Each row is a point. Each copy is the shape, with its points in the same order, turned, moved and blurred by noise. Is it also mirrored, or only turned?

Shape (6 x 2)
[[-0.7 -5.9]
 [-6.0 -1.8]
 [ 2.7  1.7]
 [ 0.7  2.8]
 [-4.4  4.5]
 [ 2.8 -3.9]]
Copy 1 (6 x 2)
[[ 6.1 -2.0]
 [ 3.9  4.1]
 [-2.8 -2.5]
 [-2.4 -1.3]
 [-2.6  5.0]
 [ 3.1 -4.6]]
Copy 1 is: mirrored
Copy 2 (6 x 2)
[[ 5.5  1.7]
 [ 1.3  6.7]
 [-2.6 -1.8]
 [-3.4  0.3]
 [-5.0  5.1]
 [ 3.3 -2.2]]
Copy 2 is: mirrored
Copy 3 (6 x 2)
[[-2.8 -6.1]
 [-5.9 -0.8]
 [ 2.4  0.2]
 [ 1.5  1.4]
 [-3.0  5.2]
 [ 1.5 -5.3]]
Copy 3 is: only turned

Shape (9 x 3)
[[-3.6  2.7  1.5]
 [ 0.4 -2.2 -0.5]
 [ 3.3  2.2  2.7]
 [-6.9  1.1  1.4]
 [-4.0  2.7 -6.5]
 [ 6.7  1.8 -0.7]
 [ 6.7  2.5 -0.9]
 [-2.1 -3.5 -0.7]
 [ 1.1  4.2  3.1]]
Copy 1 (9 x 3)
[[ 2.2  4.0 -3.0]
 [ 0.0 -2.1 -1.8]
 [-0.7  2.3  3.3]
 [ 5.3  2.7 -5.0]
 [-2.1  1.4 -9.1]
 [-5.7 -0.1  3.2]
 [-6.2  0.5  2.2]
 [ 2.0 -2.9 -3.1]
 [-0.2  5.3  1.7]]
Copy 1 is: mirrored
Copy 2 (9 x 3)
[[ 2.5  4.9  3.0]
 [-1.4 -0.5  1.7]
 [ 4.4 -1.1 -0.4]
 [ 0.8  6.4  5.4]
 [-3.7  7.5 -1.6]
 [ 2.2 -2.9 -4.6]
 [ 2.6 -2.4 -4.8]
 [-3.1  0.9  4.0]
 [ 5.4  1.7  0.2]]
Copy 2 is: only turned
Copy 3 (9 x 3)
[[ 0.3  5.2 -2.9]
 [-0.3  0.7  2.2]
 [ 5.6 -0.4  0.4]
 [-1.8  6.8 -3.8]
 [-0.5  9.2  3.6]
 [ 6.6  0.1  5.7]
 [ 6.9  0.8  4.8]
 [-3.2  1.3  1.3]
 [ 5.6  3.0 -3.1]]
Copy 3 is: mirrored

Shape (12 x 6)
[[  1.0   2.9  -3.9   0.5   4.2  -1.4]
 [ -8.8   4.9   3.0  -2.2  -4.3   3.3]
 [  4.4  -5.0   0.7  -0.2  -1.0   7.8]
 [-10.7   5.6   7.5  -1.0  -1.6  -2.7]
 [ -6.3   4.0   5.5   4.5   1.8   4.2]
 [ -0.6   1.6  -5.6  -0.6   3.9  -0.2]
 [ -3.0  -2.8  -2.4  -1.8   2.7   1.6]
 [  2.1   0.3  -1.7  -0.2  -0.3  -2.2]
 [ -0.6  -6.4  -1.3   0.6  -2.3   2.6]
 [  0.6   0.6  -0.8  -4.3  -0.2  -0.2]
 [ -0.9   0.4   0.1  -2.6   5.8   0.1]
 [  4.2  -3.8  -4.9   0.3   5.5   2.8]]
Copy 1 (12 x 6)
[[-0.6  2.1 -2.7 -0.4  4.6  4.1]
 [-3.2  4.4  4.2  3.6 -6.9 -3.8]
 [ 1.3 -9.0  2.7 -3.9 -2.4  3.5]
 [-4.9  8.4  5.3  2.3 -0.3 -8.4]
 [-6.5 -0.4  2.1  5.0  0.6 -4.4]
 [-1.1  3.2 -3.3 -1.5  2.4  4.3]
 [-3.3  1.1 -1.5 -4.2 -1.0  2.3]
 [ 2.9  0.5 -0.2 -2.4  3.0  1.3]
 [ 1.7 -3.8 -1.5 -5.5 -1.2 -0.4]
 [ 1.4  2.3  2.5 -3.1 -0.3  2.9]
 [-4.4  1.4  1.0 -3.6  2.9  4.0]
 [ 0.0 -3.5 -3.4 -4.7  3.4  6.8]]
Copy 1 is: only turned
Copy 2 (12 x 6)
[[ 2.8 -1.1  3.4  0.2 -1.3 -4.5]
 [-3.5  6.0  2.3  2.3 10.6  3.8]
 [-1.2 -1.5  0.2  6.4 -5.1  6.2]
 [-1.6 11.6  0.5 -3.3 11.0  1.5]
 [ 3.2  7.0 -3.2  3.1  5.1  1.4]
 [ 1.6 -2.9  3.7  0.2  1.6 -3.6]
 [ 0.6 -2.8  0.4 -1.5  1.4  2.2]
 [-2.2  0.9  3.0  0.4 -2.4 -2.8]
 [-4.3 -0.8 -2.3  1.7 -1.2  3.6]
 [-1.6  0.6  5.4 -0.9  0.8  2.1]
 [ 5.1  1.4  2.7 -1.2  0.5  0.9]
 [ 2.9 -5.1  0.8  2.0 -5.3  1.3]]
Copy 2 is: mirrored
